Each row is a point. Each table stands for the endless flat space through its points: a line for two points, a plane for three, and so on. The two share one point or none. Which?

First (2 x 3):
[[ -1 -32 -11]
 [ 11 -16  -3]]
Second, 2 rows:
[[  0 -16  -7]
 [  4 -28   1]]
They share: no point

First (3 x 4):
[[30 22 38 26]
 [27 21 32 23]
 [36 12 26 38]]
Second (2 x 4):
[[12 13 35 32]
 [27 23 10  7]]
They share: [21 19 20 17]

First:
[[-22 -38 -10  -1 -21  -1]
 [-28 -36 -12  -1 -31  -1]
 [  1  -9  16  -1 -11  19]]
Second (3 x 6):
[[-12  -4   3  -9 -22   6]
 [ -4 -28   3  11 -18   6]
 [  7 -22  21  22 -17   0]]
They share: no point

First, 3 rows:
[[ 11   5 -14 -13 -33  -7   3  -6]
 [ 14  -7 -20  -5 -24  -8   7 -13]
 [ 34 -15   4  19 -12   4  -9   7]]
Second:
[[ 24  -5 -18   1 -25   6  11 -13]
 [ 16 -29  -6  -3 -13 -22  -9  -1]
 [ 21 -14 -21 -14 -13  -6  -1 -10]]
They share: no point

First, 5 rows:
[[ 17 -17   0  -9  -9 -31  16   2]
 [-40  -1 -42 -37 -11  -8 -30 -27]
 [-46   2 -35 -34   2  -9   2 -26]
 [-19  -9 -26 -33 -13 -17  -8 -24]
 [-16  -3 -18 -31  -9  -4  -2 -35]]
Second, 2 rows:
[[ -6  -6 -19 -21 -10 -27  -2 -18]
 [-12 -21 -16 -18   2  -9  16   0]]
They share: no point

First, 4 rows:
[[ 20   6 -13  28 -11  11 -24 -15  -2]
 [ 32  26 -11  20  -9  23 -10  -7  18]
 [ 10  -1  -4  19  -7   4 -28 -16  -3]
 [ 15  -8 -10  25 -12   3 -32 -14 -13]]
Second:
[[ 47  14  -7  -5 -17  19 -16  -4  -7]
 [ 17   3  -8  28  -2  -9  -8 -17  10]
 [ 27   4  -7  20  -2  -6  -6 -14   8]]
They share: no point

First (5 x 11):
[[ 11 -22   7  30  -3 -40  -6   7 -29  31 -26]
 [  1  -8 -11  34  37 -28  -4   7   3  63 -18]
 [  8 -12  -8  -5  -2   3  38 -23  -8  14 -35]
 [ 18  -3   8  24  15 -27  -5  16 -15  39 -14]
 [  6 -19  13  46  13 -50 -19  13 -34  49 -25]]
Second (5 x 11):
[[ 34   9  15  -6 -25 -22 -16 -14  -3   7 -27]
 [ 17 -22  -3   4   0 -13  10  26 -18  26 -29]
 [  4 -12 -15  29  14 -48  27  19 -23  30 -30]
 [ -3 -22 -11  20  -4 -35  14  22 -22  44 -33]
 [ 21 -33   5  -3   9  -1  10  25 -29  23 -18]]
They share: no point

First (3 x 12):
[[ -4  23 -14  -9 -22 -33   7  -4  16 -17  21 -14]
 [ 12  12 -15  -1 -13 -15  -2 -12   5 -15  14 -12]
 [ 46 -12 -29   1   3  27 -18 -34 -19 -17   6 -19]]
Second:
[[ 32  -7 -16 -14  -9 -12  -9 -23   3 -23  10  -5]
 [  8  13 -26  -8  -7  -8  -9 -15   5 -13  12 -19]
 [-18  27 -20  -8 -30 -16   0 -26  -1   5  15 -46]
 [  4  23  -7  10 -39 -13  21 -18  -9 -10  28 -35]]
They share: [ 16   9 -20  -5 -12  -9  -3 -16   2 -17  15 -16]

First:
[[ -6  -9  35   8 -14  -6  17 -11  32  -9  33  23  15  -5]
 [-26 -24  10 -22 -19 -31  -3 -16   7  11  13   8  10   0]]
Second:
[[-48 -24   8   5 -28 -16  -4  -6  30 -12   2  26 -18 -33]
 [-51 -30  20  -1 -26   0 -22   1  17 -30  12  44 -39 -26]
 [ -1 -27  35 -30  -6  -1   3 -23   8  -8  30  22   7  29]
 [ -8 -20  34 -18 -16 -16 -24  -2 -11  -8  46  30  12   3]
 [-24 -13  11   0 -23 -34   6 -10  21  11  17   8  20 -19]]
They share: [-18 -18  20 -10 -17 -21   5 -14  17   3  21  14  12  -2]

First:
[[ 20  -5  -3 -21  15  11  -8   2 -17  -7  13  -8   4  12]
 [ 36   3   3 -33   7  21 -16 -12 -37 -23  11  -2  -2  26]
 [ 31  -2   4 -28  10  16 -12  -6 -32 -18   7   1   4  21]]
Second, 5 rows:
[[ 22   2 -10 -30   9 -18 -33  13 -28  -9  29 -21  -3  11]
 [ 31  -3   0   3  11  11  12  25 -22  -7  13  11   7  -4]
 [-12   1  10 -25  21  10 -28 -13  18 -16 -22 -20   3  -1]
 [ 36 -15 -10 -13  13  -2   4  15 -38  -4  26   0  11  11]
 [ 27 -33 -17 -36  17  -8 -10  -8 -32   6  15 -22  13  23]]
They share: no point

First (5 x 18):
[[ -4 -14  -2 -22 -14 -39  17  -2  23 -20 -20  15   3   9  -4  18  18 -21]
 [  0  -8   0 -38   2 -19  29  14  17 -28  -6   5  17  17   0  38   0  -5]
 [ 12   7  16 -22 -18 -18  37  39  25  -4   6 -10  43  32  11  11 -19  14]
 [ -8 -30  -3 -16  10  -8   9 -13  18 -24  -5  25 -26   0 -15  25  -2 -26]
 [ -3 -20  -2 -19   0 -15  16   0  19 -16  -3  17  -5  11 -10  20  -7 -13]]
Second, 3 rows:
[[  1 -24  -4  -7   9   1  23  -1  15 -10  -2  16  20  20 -16  27 -11   5]
 [ -1 -20  -6 -17   7 -13  29  11  18  -3   8  10   8  22  -8  17 -11  -2]
 [  2 -28  -4   1  13  10  22  -8  13 -12  -7  19  29  20 -21  33  -9  10]]
They share: [  0 -16  -2 -21  -1 -12  20   8  18 -11   3  13   5  18  -9  19 -17  -3]

First:
[[ -1   7  36  -4  -6  -4   6  -1  -4  -2   5  25 -28 -23  -5  -6 -20  36
  -25 -19]
 [ 13   4  33  -4  -5   7  -5  -1  -1  13   6  12 -26 -25 -16  -3 -27  33
  -12 -12]
 [-17 -32  -9 -17 -28  24  10  -3 -30   6  -7   8   3 -15  25 -15  10  -3
   -6  -2]
 [-15  -1   6   2 -32  10   2   7 -12   4 -15  11 -12 -11  25  10  14  28
  -19 -11]]
Second:
[[-22 -12  -4  -6   4  15   6  11   0   4  11  13 -26 -17  -4  -5 -24  11
  -16 -19]
 [ 12 -23  38 -35 -30  12  17 -11 -20  -2   6  21 -17 -39   5 -12  -2  10
  -17  -8]
 [-13  -1  21  -3 -13  -5 -12  -1  -9   5   6   7 -19  -2  21 -15 -12  16
  -17 -19]
 [-21 -30   1 -26  -5  12  19   9   1   1  19  15 -28 -38 -12   6 -30   5
  -20 -16]
 [ 16   3  19  -5  -6  40  10  -3 -21   1  -9  26 -17 -15   2 -31  10  17
   -7 -11]]
They share: [ -5 -11  18 -11 -13   9   7  -3 -15   3   2  17 -15 -21   4 -12 -11  18
 -15 -11]

First:
[[-10 -37  -8  33  -5 -28  -7  29 -11 -21  -7 -15  16  21  -9  -9  12   3
  -27 -17  -6  -4  29  12]
 [-11 -18  -2  23   0 -26 -12  32   2 -25   3   1   7  17  -2 -13  15  -2
  -21  -5   0  -3  16   2]
 [  1 -21   0  26  -6 -24 -10  27 -10 -12 -15   1  10  32  -3  -6   5  -7
  -28   1 -12   9  21  12]
 [  7   0  10  14  -9 -14 -18  20   2 -10  -6  19  -2  26   1  -7   0 -14
  -18  13  -9  15   1   8]]
Second, 2 rows:
[[-12 -10  -1  12 -18 -11 -35  18  -2 -12 -21  -5  -3  18  -4   2 -21  -6
  -22  -8 -18  22 -23  25]
 [ 18   0  24  22 -18 -11 -15   8  -7  -2   4  20  -3  18  -4  -3   9 -11
   -2  12  -3  12   7   5]]
They share: no point

First (6 x 24):
[[-17  10  -9  26  10  15 -18  20  -8   4 -30  20  14 -20  16  29  25  -3
  -20 -20 -14 -14 -18   5]
 [-21 -31  -6   7 -16 -16 -16  -6 -18  22 -28  -7   7 -15  15  12  -4  -6
  -22 -12  -3  13   5  -6]
 [ -7 -17 -16  29 -13 -13   5  13  10 -11  -1  -3   1  28  -2  -2  26  15
   12 -19  32  -3 -21   6]
 [-13 -10   0  22   1   3 -24  14 -19   3 -29   3   8 -33   9  29  18  -3
  -29 -16 -28  -8  -9  10]
 [-16   1 -27  31   5  20   2  30  -1 -10 -18  31  11   1   8  20  10 -13
  -16 -28  -1 -22 -10  -4]
 [-35  -8  -7  38  -2  -6  -6  24  -6   6 -23  13  26  13  -5   6  33   9
    5 -23   7  -3 -14   7]]
Second (6 x 24):
[[ 23 -30 -39  22 -27  13  -4  -4  14  23  17  -9  -8 -22  13  32   8 -29
  -24 -42   6  29 -24  14]
 [ 17 -16 -17  -1 -18  -1  10 -17   5  15  23 -28  -6 -31   7   8  -1 -24
  -27 -37  27  19 -43   6]
 [ -7 -20 -14  24 -12   7  -3  10 -20 -17 -26  13  -8  -2  21  17   8  -1
  -13 -15   4 -16   7  -3]
 [  6 -20 -39  52 -35  11 -20  19   9  -2 -14  18 -12  16  17  36  26  -1
    2 -29 -26   0  14   7]
 [-10  13  -3  15 -21 -25  -3  -1   9 -11  -3 -17  -3   0   2 -10   8   8
    4 -25   2 -20 -20  -4]
 [ 25 -33 -33  38 -30  31  -3   9 -13  -4   0   9 -23  19  18  42  35   1
  -15 -19  -3  15  -3   1]]
They share: [ -3 -15 -16  17  -8  -1  -6   8  -2  -4 -13   2  -3  -4  12  15   8  -2
 -15 -17   6  -6 -11   0]

First (5 x 24):
[[ -1  -7  13 -22 -15  14  21 -20   5 -19 -17 -13 -11 -19 -37 -36   1  32
    4  47   2  26  25 -16]
 [-12   8   4  -5 -38  22   8 -17  -5 -13 -17   4 -35  -7 -28 -22  -9  16
    7  24 -10   6  11 -27]
 [-11  -3  31 -30 -19  24  41 -34   7 -17   1 -17 -15 -17 -31 -40   1  22
   34  25   0  18  -3   8]
 [-39  -9  26 -11   1  22  17 -17  18 -23  -4  24 -14 -24  12  -2 -36 -26
   18 -19 -30 -36 -32  -7]
 [-11  -9  38 -39   1  14  53 -41  18 -19  12 -12  -6 -20 -20 -22  -4  14
   34   9  -6  12 -12  21]]
Second:
[[-20  19  41 -18 -22  32  23 -33  27 -23  -9  18 -24  13  -3 -12 -19  20
    9  -5   7  -3   5  12]
 [ -7 -22   1 -13 -12   6  13 -12  -5 -16 -15 -10 -20 -34 -25 -15 -19   6
    2  27 -15   0   0 -31]
 [ -1 -26   7 -29 -24 -10   6  -8  -2 -11   6   7 -11 -33  -6 -11   9   4
   27  28 -11   4   8 -20]
 [-14  13  31   0 -15  48  11 -35  31 -24 -18  15 -33   5  -2 -21 -29  29
   -1 -13   1 -21  -2  -5]
 [  5 -24   6  -4 -20  27 -15 -19  16 -16  -6  14 -29 -29   2 -21  -5  23
   15  -2 -10 -30   3 -28]
 [  1 -30   3 -17 -20   4  -1 -16   7  -8  -9   4 -12 -36  -9  -7  -7  18
   20  11  -7 -16   8 -25]]
They share: no point

First:
[[-33 -29 -19  13 -32   2   6  16   2  35   4 -33  16  -2  -2 -38  -7 -16
   -2  27   8  21   9  -9]
 [-25 -13 -32  -8  -2 -24   8  37  36  25  -5 -17  19  15   6 -29  15  24
   13   7 -13  28  20  10]
 [  5  -6  -8  15 -15  -8   6 -12  22  34 -15 -12  -3 -11  12 -12   7  34
   10   0 -34  15 -20  11]
 [ -1  -5 -39  -6   7 -34  20  31  49  42 -16 -11  16  31  -5 -29  20  42
   -4  -6 -23  29  16  11]
 [-19  -4 -13  -6   2 -27  -5  20  46  11  -5  -7   8  -8  29 -10  18  50
   45  -3 -39  25   4  23]
 [ -3  -4  -3   7  -7 -13  -1  -7  31  18 -13  -7  -2 -19  26  -3  13  48
   33  -4 -46  17 -19  23]]
Second, 6 rows:
[[-20   8   2 -13 -24 -15  19  13  41  39  20 -29  33 -13  23 -30  12  13
   31  10  -5  36  14  28]
 [ 12 -42 -41 -10 -48 -56  13 -28  27  10 -34 -25   5   9 -32 -21 -30  34
    2 -32   4  34  12   6]
 [-34  -2  -9  28   8  19 -19  23  14  16  -5  -2   0 -14  25  -5  18  17
   25  31 -20   5  -8   1]
 [-25 -16  -3 -29 -23   1  19  36  -7  29  13 -12   6 -39  22 -44  26  43
   -3   6 -45  22   3 -11]
 [ -2 -36 -29 -15 -28 -13   6  11  -6   7   8 -19   7  -9   7 -22   7  45
   -6  -2 -23   3 -13  -9]
 [-51   2  -9  47  15  23 -37  16  28  22  -9 -11  -5 -17  25   7  19   1
   43  41  -7  10   5  15]]
They share: no point

First:
[[ 29 -21 -50   2  25 -24 -27  -8  17 -41   9  52  28 -29   1  -3  12   4
  -24  21  13  11 -26 -10]
 [-13  -6  -4  10 -32   6  -5   3 -29  -1   3 -14  13  -4  44   9  -9  16
  -22  13  12   5   0 -18]
 [ 13  -4 -26  14  -8 -14 -27 -11  -5 -15   7  16  19 -28  24  -7  11  -2
  -12   3  16  17 -18 -18]
 [  1 -33 -42  14  -1 -30 -27  10   3 -49  15  12  36 -27  -1  -3  18  20
   14   7   1  11  -4  16]
 [ -7 -17 -30  23 -25 -31 -36   4 -17 -33  20 -15  33 -31  18  -8  22   8
   26  -8  -2  17   3   6]]
Second (4 x 24):
[[ -2 -21 -29  29 -19   0 -31  -1  -9 -35   0  16   0 -21  32  -6  10  15
  -10  11  39  -1 -35 -17]
 [ -5   6 -11   5 -19   0   8  -4   9   1  -3  -2  18 -27  11   0   4   6
  -10   8   0  26   7  16]
 [ -1  -6 -15  11 -12   0 -15  30 -21  -8  10  29  15 -19   6   0 -15  26
  -21  -6  19   4 -19  -6]
 [ -1 -21 -26  25 -13   0 -32  15 -21 -29   7  28   6 -19  24  -2  -3  21
  -16   0  37  -4 -37 -19]]
They share: no point
